Each row of a before or after table is a point. One or more steps were done to the points. Then noise was added and the rows were shuffled. The steps act on columns, c1 being the first. Write out the steps. A step turns or swaps two columns, mirrors them in a line or flattens them onto one, adds a multiple of one to another, or multiplies or shifts one. Angles are multiples of 10 degrees, from the lower column toward the higher: turns from -170 to 170, lines from 10 to 170 but not 90. Use the fewest steps. Two steps may share a column if one is a turn and the other turns, adds or multiplies; they go together, in the order done. Otherwise the lowest column goes first.

Before (11 x 2):
[[-1.2 -1.2]
 [-6.3  2.7]
 [-6.2  0.8]
 [-2.2  1.4]
 [ 0.3  1.6]
 [-0.2 -5.2]
 [-2.3 -1.7]
 [-2.7 -1.2]
 [ 1.0 -0.7]
 [-1.6  1.5]
 [-2.5 -1.8]]
After, 11 rows:
[[ 2.3  0.8]
 [-1.3 -0.3]
 [-0.3  2.0]
 [ 1.0 -1.2]
 [ 6.3  3.1]
 [ 0.3  2.7]
 [-3.6  3.6]
 [ 0.3  3.1]
 [ 2.1  0.1]
 [ 4.5  4.1]
 [ 0.9  2.8]]
Steps: turn c1 and c2 by -130 degrees

Before:
[[ 2.3 -2.6  3.4  4.8]
 [ 2.8 -1.4 -0.6 -0.5]
 [-1.9 -4.2  3.7  2.3]
 [ 2.0  3.0  1.5 -1.3]
 [ 3.4 -4.0  3.4 -4.5]
 [ 1.6 -0.7  4.9  4.7]
 [ 0.0 -0.4 -1.7  0.3]
 [ 1.2 -0.2  1.1 -3.4]
 [ 0.6 -1.3  2.5 -1.4]
 [-2.0  0.5 -1.9  3.9]
 [-3.8 -3.6 -3.6 -2.0]]
After:
[[ 1.2 -1.0  0.0 -3.5]
 [ 2.3 -4.0 -1.2  4.8]
 [ 2.6  0.1 -1.5 -0.4]
 [-1.8 -4.8 -2.7  2.3]
 [-3.7  2.1 -4.6 -2.0]
 [ 2.0 -0.2  3.2 -1.5]
 [ 1.6 -4.8  1.0  4.8]
 [-1.8  1.8 -0.1  3.9]
 [ 0.6 -2.5 -0.5 -1.1]
 [ 3.4 -4.6 -2.6 -4.6]
 [ 0.1  1.5 -1.1  0.3]]
Steps: turn c2 and c3 by 70 degrees

Before, 10 rows:
[[-2.3 -1.0  4.2  1.5 -0.6  1.5 -4.5 -1.7]
 [-2.6  1.4  2.4  0.2 -2.0  2.9  0.4 -1.4]
 [-0.1 -1.5 -1.4  0.3  3.9 -0.5  5.1  3.6]
 [-3.2  3.1  0.9  2.8 -1.2  1.6  1.2  3.0]
 [ 1.7  2.4  2.9  2.8 -1.8  1.7 -1.5 -1.9]
 [ 1.5 -0.8  0.5  0.9  4.7  1.9  0.3 -4.5]
 [ 0.7 -2.8  2.0 -2.1 -0.7  0.6 -1.0 -1.3]
 [-0.9 -2.7 -4.5 -3.2  1.7  1.1  0.8  5.0]
 [-7.3  2.0 -0.6 -4.0  0.6 -6.1 -4.6  1.1]
 [-2.1 -0.4  2.6 -6.4  2.4 -1.0 -5.1  0.6]]
After:
[[-3.0 -1.2  0.7  2.6  0.3 -3.3  5.3  3.1]
 [ 1.5 -1.6  2.8  2.9 -0.4 -3.2  2.6 -2.0]
 [ 1.6  5.0  0.5  0.8 -0.1 -0.6  4.3 -4.4]
 [-2.3  0.1  4.3  1.3 -2.0 -0.3 -0.6 -1.7]
 [-1.1  2.5 -4.5 -3.3 -1.8  1.5  4.9  5.2]
 [-0.2  3.8 -1.4  0.4  0.8  1.5  8.9  3.5]
 [-1.9  2.3  2.6 -6.5  1.3  1.0 -1.2  0.7]
 [-2.6 -1.3  2.4  0.2 -1.6 -2.8  4.3 -1.3]
 [ 0.6  0.0  1.9 -2.3 -2.4  1.8  3.1 -1.4]
 [-7.2 -1.6 -0.5 -4.2  5.9  2.1 -0.7  1.0]]
Steps: turn c2 and c6 by -130 degrees; turn c2 and c5 by -70 degrees; shift c7 by 4.0

Before:
[[ 1.5 -0.8 -2.4 -0.3  0.2  3.2 -0.9 -0.7 -4.9  2.0 -1.6]
 [ 1.6  1.9 -3.4 -3.5 -1.2 -2.8  2.5  1.9 -1.8  4.8  1.1]
 [ 0.3 -3.6 -2.3  4.4  2.1  1.1  0.1 -1.6 -1.4  3.7 -2.6]
 [-0.4 -2.8 -2.9  4.8  1.3  2.4 -0.7 -3.7 -1.9 -4.0  1.4]
 [ 2.9 -0.6 -3.0  3.9  1.1  0.4  1.8  1.8 -4.1  3.6  2.0]
 [ 1.4 -1.2 -1.2  2.4 -4.6  2.6 -3.0  0.2 -4.4  4.0  1.2]
 [ 1.2  1.8  6.3  0.3 -2.2  1.3 -6.3  5.4  2.2  3.7 -0.3]
 [ 0.4  1.8  0.3 -0.1  2.0  3.3  2.1 -1.4  2.5  5.0 -0.5]]
After, 8 rows:
[[-0.4 -2.9 -2.9  5.0  1.2  5.4 -0.7 -3.9 -5.9 -3.9  1.4]
 [ 0.2 -3.5 -2.5  4.3  1.8  4.2  0.0 -1.5 -5.3  3.5 -2.8]
 [ 1.8  1.8 -3.5 -3.7 -1.3  0.3  2.2  2.1 -6.0  5.0  1.5]
 [ 0.2  1.7  0.3 -0.1  2.1  6.2  2.0 -1.3 -1.9  4.9 -0.3]
 [ 3.0 -0.7 -3.4  4.0  1.2  3.4  2.1  1.7 -8.1  3.6  1.8]
 [ 1.4  1.4  6.5  0.6 -2.4  4.6 -6.3  5.5 -1.8  3.7 -0.2]
 [ 1.4 -1.1 -2.5 -0.5  0.0  6.2 -0.9 -0.8 -9.2  1.5 -1.4]
 [ 1.4 -1.1 -1.0  2.5 -4.7  6.0 -2.9  0.4 -8.2  3.6  1.3]]
Steps: shift c6 by 3.0; shift c9 by -4.0

Before (14 x 18):
[[-1.3  4.3  0.6 -0.8 -4.3  4.2 -0.2 -4.9 -3.9 -1.2 -3.7  0.7 -4.3 -1.0
   8.5 -1.9  0.7 -1.4]
 [-1.6  4.8 -2.8 -1.9 -1.6  0.0 -2.8 -1.5 -1.1  3.6  0.6 -1.3  3.5 -3.1
   0.9  2.9  2.7  4.6]
 [ 3.2 -1.7 -4.1  0.5 -4.0 -1.0 -2.2 -3.0 -4.1 -2.9  3.5 -3.7 -3.6 -0.6
   1.5 -0.3 -0.5 -2.1]
 [ 1.3 -2.1 -3.5  1.0 -3.9 -1.8 -1.4 -5.1 -2.4  2.8 -1.7 -1.5  2.3 -4.6
   1.3 -0.7  3.0  3.7]
 [-1.1 -2.4  1.2 -2.8 -3.3 -0.3 -2.4 -3.3 -4.6 -0.2 -2.8 -2.4  1.7 -2.0
   1.2 -0.7  3.8  0.3]
 [-3.1  4.5  0.6  2.8  2.6 -3.5  2.6  2.5 -0.7 -3.8 -1.4  1.1 -2.2 -0.4
   6.5 -0.5  1.1 -3.1]
 [-3.9 -2.8 -0.2 -3.3  0.4  2.1 -2.9 -3.7  3.0 -2.5 -1.4 -2.5  0.8 -2.8
   3.9  0.8 -3.0  3.1]
 [ 3.9  4.5  0.9 -2.8  0.7  0.7  1.1  2.5 -4.9  4.2  2.2  0.1  2.1 -3.3
   0.6 -3.8  1.1 -2.1]
 [-2.7  1.6  2.0  2.2 -4.1  2.6  1.9 -5.7  1.6  3.3  2.1 -0.3 -3.0  3.6
   0.9 -2.2  0.9  2.8]
 [ 0.7  0.4 -3.1  2.9  3.2 -4.1 -1.2 -3.8  1.9  0.9  1.8 -0.9  2.2  0.4
   6.3  4.0 -0.2 -2.3]
 [ 2.1 -1.2 -1.9 -2.3  1.1  2.2 -0.2  2.7  3.6 -1.4  0.4 -4.6 -2.2  2.7
   4.4  1.5 -1.7 -2.6]
 [-0.4  2.6  2.6  2.9  1.4  0.4 -3.3 -2.3  1.4 -2.7 -2.5  1.5  1.0 -0.3
   0.7 -1.6 -2.5  2.2]
 [-0.2  5.0  3.0 -0.7  0.1  0.6  2.4  1.3  1.7 -2.9 -0.1  2.5 -1.6 -1.6
   0.7 -0.3  3.1 -3.0]
 [-3.9  0.3 -0.6  3.7 -2.5 -1.0 -1.2 -1.1  1.0  2.0 -0.3 -0.4  0.0 -1.7
   8.1  4.5 -2.3 -0.5]]
After, 14 rows:
[[-2.4 -2.4  2.1 -2.6 -2.2 -0.4 -3.2 -3.6  4.3 -0.1 -2.6 -1.2  1.6 -1.9
   1.3 -1.2  4.1  0.4]
 [-1.0  0.3 -4.9  2.9  2.4 -4.3  2.2 -4.1  0.4  0.7  1.9  0.7  2.5  0.2
   6.5  3.3 -0.1 -2.7]
 [-0.4  0.6 -1.1  3.6 -1.8 -1.2  1.5 -1.2  0.8  2.0 -0.5 -3.7  0.2 -1.0
   8.1  4.7 -2.5 -0.5]
 [-0.9  4.7 -4.5 -1.8 -1.0  0.0 -0.1 -1.4  2.9  3.1  0.9 -1.5  3.6 -3.4
   1.0  3.2  2.8  4.8]
 [ 1.1  4.6  0.8  2.6  2.0 -3.8 -1.7  2.8 -2.1 -4.0 -1.3 -3.2 -2.0 -0.1
   6.4 -0.9  1.6 -3.0]
 [ 1.3  2.6  3.9  2.9  1.1  0.2  2.5 -2.3  2.5 -3.0 -2.5 -0.3  0.9 -0.1
   0.8 -1.3 -2.3  2.2]
 [-0.2  1.3  3.3  2.3 -2.8  2.5  0.9 -5.7 -2.3  3.3  2.1 -2.5 -3.0  3.6
   0.9 -2.2  1.0  3.1]
 [-2.2 -2.6 -0.3 -3.5  0.3  2.1  3.5 -3.3  1.4 -2.5 -1.6 -3.6  1.0 -2.7
   4.2  0.8 -2.7  3.6]
 [ 0.7  4.6  0.8 -1.0 -2.9  4.4 -3.5 -4.6  1.5 -1.4 -3.7 -1.0 -4.3 -1.1
   8.4 -1.9  0.7 -1.3]
 [-1.2 -2.2 -5.6  1.2 -2.9 -2.2 -1.9 -5.3  2.1  3.0 -1.4  1.5  2.3 -4.6
   1.0 -0.7  3.1  3.7]
 [-4.8 -1.2 -3.0 -2.4  0.5  2.2  3.6  2.8 -1.0 -1.3  0.3  2.1 -2.2  2.5
   4.6  1.7 -1.3 -2.6]
 [ 0.3  4.3  1.4 -3.0  0.6  0.4 -5.0  2.3  0.4  4.3  2.1  3.8  2.0 -3.5
   0.2 -3.8  1.3 -1.8]
 [-3.7 -1.5 -6.6  0.5 -2.8 -0.8 -3.1 -2.8  3.8 -2.8  3.5  3.3 -3.7 -0.6
   1.7 -0.1 -0.7 -1.9]
 [ 2.6  5.2  4.8 -0.5  0.2  0.8  1.0  1.6 -2.9 -3.1 -0.2 -0.1 -1.4 -1.5
   0.9 -0.3  3.3 -2.8]]
Steps: swap c1 and c12; multiply c3 by 1.6; multiply c5 by 0.7; turn c7 and c9 by -110 degrees
